Rows are points. A path goes straight from each point to the next, and from the last back to the first. The post is the endless flat space through its rows: a point in 2 columns, a line in 3, a plane in 4, and so on, so that a path can go around it. Count how often the path circles the post. Going back the other way cancels.
(in the rows, 128 means zero)

Post, one row:
[[141 144]]
Path:
[[153 209]
 [169 155]
 [173 128]
 [141 119]
 [ 98  95]
 [ 76 166]
 [134 179]
 [189 191]
 [178 137]
 [151 103]
 [133 116]
 [169  87]
 [201 138]
 [151 171]]
Times around: 1

Post, 5 rows:
[[129 127 143  73 151 118]
 [117 134 149  90  33 110]
 [146 135 136 120 190  68]
 [ 92  89  46 203 106 196]
 [122 128  81  95 178  78]]
Path, 14 rows:
[[194  89 153 115 116  49]
 [193 165 105 113 130  76]
 [134 193  88 119 181 109]
 [102 136 163 119 155 151]
 [106 114 166  96 126 113]
 [ 90 111 127  83 137 146]
 [ 46 161 105 128 126 143]
 [ 73 179  77 145 113 142]
 [ 99 141 147  70 146 110]
 [ 49  51  72 106 101 104]
 [149  49  85 100 148 115]
 [164 128 123 124 121  72]
 [132  34 102 128 140 133]
 [132  97 117  95 130  51]]
Times around: 1

Post (10 x 11):
[[109 114 181 102 139 125  59 124 167  97 144]
 [130 112 129 115 152  74 104 179 104 134 133]
 [167 116  93 116 127 144  92  91 156 128 111]
 [102 164 166  67 128 141 101 183 164 141 127]
 [168 132 118 122 114 124 176 159 117 103 107]
 [155  93 137 145 158 183 192  73 112 133 124]
 [126 100 146 179 116 131 231 121 123 152  94]
 [131 129 145 106 101   7 144 111 124 148 127]
 [146 103  98  84  91 122  95 139 104 119 120]
 [142 144  93 127  43 148 162 135 134 125 194]]
Path, 24 rows:
[[143 161  74  95  86 133 192  99 141 135 104]
 [185 161 111  99 119 113 123 124  76  55 165]
 [155 120 154 131 149 115 108 121 119 104 180]
 [147 104 150 114  97 148 170 152 111 123 172]
 [158  89  64 125  88 141 109 140 142 131 116]
 [157 104 144 132 124  94 133 126 156 129 167]
 [101 106 109 122 102  98 183 148 153 166 129]
 [108 169 143 114 134  82 201 125 173 138  89]
 [100 112 132 146  80 149 110 147 123 129 137]
 [171 117 145 101  81 107  82 130 128  97 108]
 [155 125 161  86  71  97 132 110 159  98  83]
 [144 135 166  97 122  97 113 144 228 105 128]
 [149 102  76  77 123 205 109  91 156  91 129]
 [110 134  88 125  85 104 141 151 107 134 163]
 [153 141 102 107  90 189 139 154 101 114 158]
 [151 117 178  95  91  61 127  85 151 102  78]
 [124  96 130 107  93 139 128 107 139 162 148]
 [130 121 119 126  80 162 152 170 158  99 166]
 [ 84 129 116  87 141  94 131 151  95 134 145]
 [134 126 133  85  81 111  91 118  75  79 107]
 [119 147 139 139  63 122 108 117 134 133 141]
 [177 114 155 124 100 128  80  62 150 128 168]
 [168 101 105 103 117 129 149 112 132 136 112]
 [132  83 115 132 122 125 142 160 168  88 123]]
Times around: 4

Post:
[[138 155 134 143  70 156 173 127 186 114 152 123 129 137]
 [159 142 151 110 154 109 103  95 177  94 168 122 173 142]
 [ 80 139  89 104 150 116  71 146 124 133 108 112 133 121]
 [105 109  78 155 185 100 102 197 124 126 110  95 126 123]
 [ 82 113 113 124 163 150  91 172 154 149 127  51 145  82]
 [131  78 161 130  85 141 131 128 171 120 161 147 144 131]
 [161 174 125 137 165 132 130 109  27 110 110 120 139  99]
 [133 121 177 128  98 129 151 142 164 104 164 117 112 190]
 [123 107 171 182  75 147 171 123 175 133  91 132  96 140]
 [106 157 148 165 170 137  96 144  77 115 120 159 146 115]
 [116 140 104 149 161 183 109 142  48 116  70 118 132 127]
 [148 130 135 135 142 165 125 128 154 132 160 135 101 130]
 [154 146 151 162  76 148 116 119 126 130 132 115 138 159]]
Path, 27 rows:
[[157 102 193 176 157 157 194 168 148 146 129  91  73 105]
 [176 135 145 166  87 177 114 110 181 140 149 124 153  83]
 [137  90 109 171 198 128  80 173 120 105 138  71 142 131]
 [153 102 141 171 105 172 130 137 172 110 162 139 100 202]
 [ 77 131 120 128 113 171 135 192 155 127 137  56 133 175]
 [111 171  76 120 145 184 163 184 109 139 120  88 105 111]
 [118 141 198 188 123 163 102 177 115 141 113 100 150 116]
 [100 164  96 109  83 128 109 142 171 118  83  71  87 208]
 [ 75  77 166 158 129 133 120 144 249 125 112  60  94 151]
 [101 111 136 146 153 155 146  83 128 147 119 128  66  95]
 [150 175  69 106 106 126 115 129  70 119 145  93 183 200]
 [114 153 151 136  96  96  98 114 113 109 106  90 157 192]
 [ 96 120 154 147  66 170 107 130 126 135 153 122  99 151]
 [116 120 141 114 127 123 101 142 129  99 165 138 118 106]
 [141  71 197 169 136 170  88 173 171 127 136 126 146 161]
 [113 179 148 113  85 146 128 133 144 162 133 145 130 118]
 [117  55 114 147 204 152 115 181 151 119 122  88 136 154]
 [153 156 115 146 143 114 162  87 122  72 176 183 130 168]
 [164  91 152 115 152 124 135  83 127  68 166 162 129 175]
 [103  84 139 160 155 203 169 165 182 143 148  97 113 149]
 [109 162 108 160  65 137 113 158 158 166 151 200  88 198]
 [144 134  79  91 120 194 102 110  66 117 117 197 159 103]
 [151 144 135 138 129 135 143 159 118 113 171 124 107  96]
 [177  98  88 135 155 163 128 115 128  72 133 149 143 112]
 [ 91 196 159 135  53 200  79  70 167 145 147 112 112 160]
 [164  99  90 185 151 151 155 154 105 148 155 130 138 113]
 [150  84 133 143 186 116 139 134 134 131  93 122 157 108]]
Times around: 2
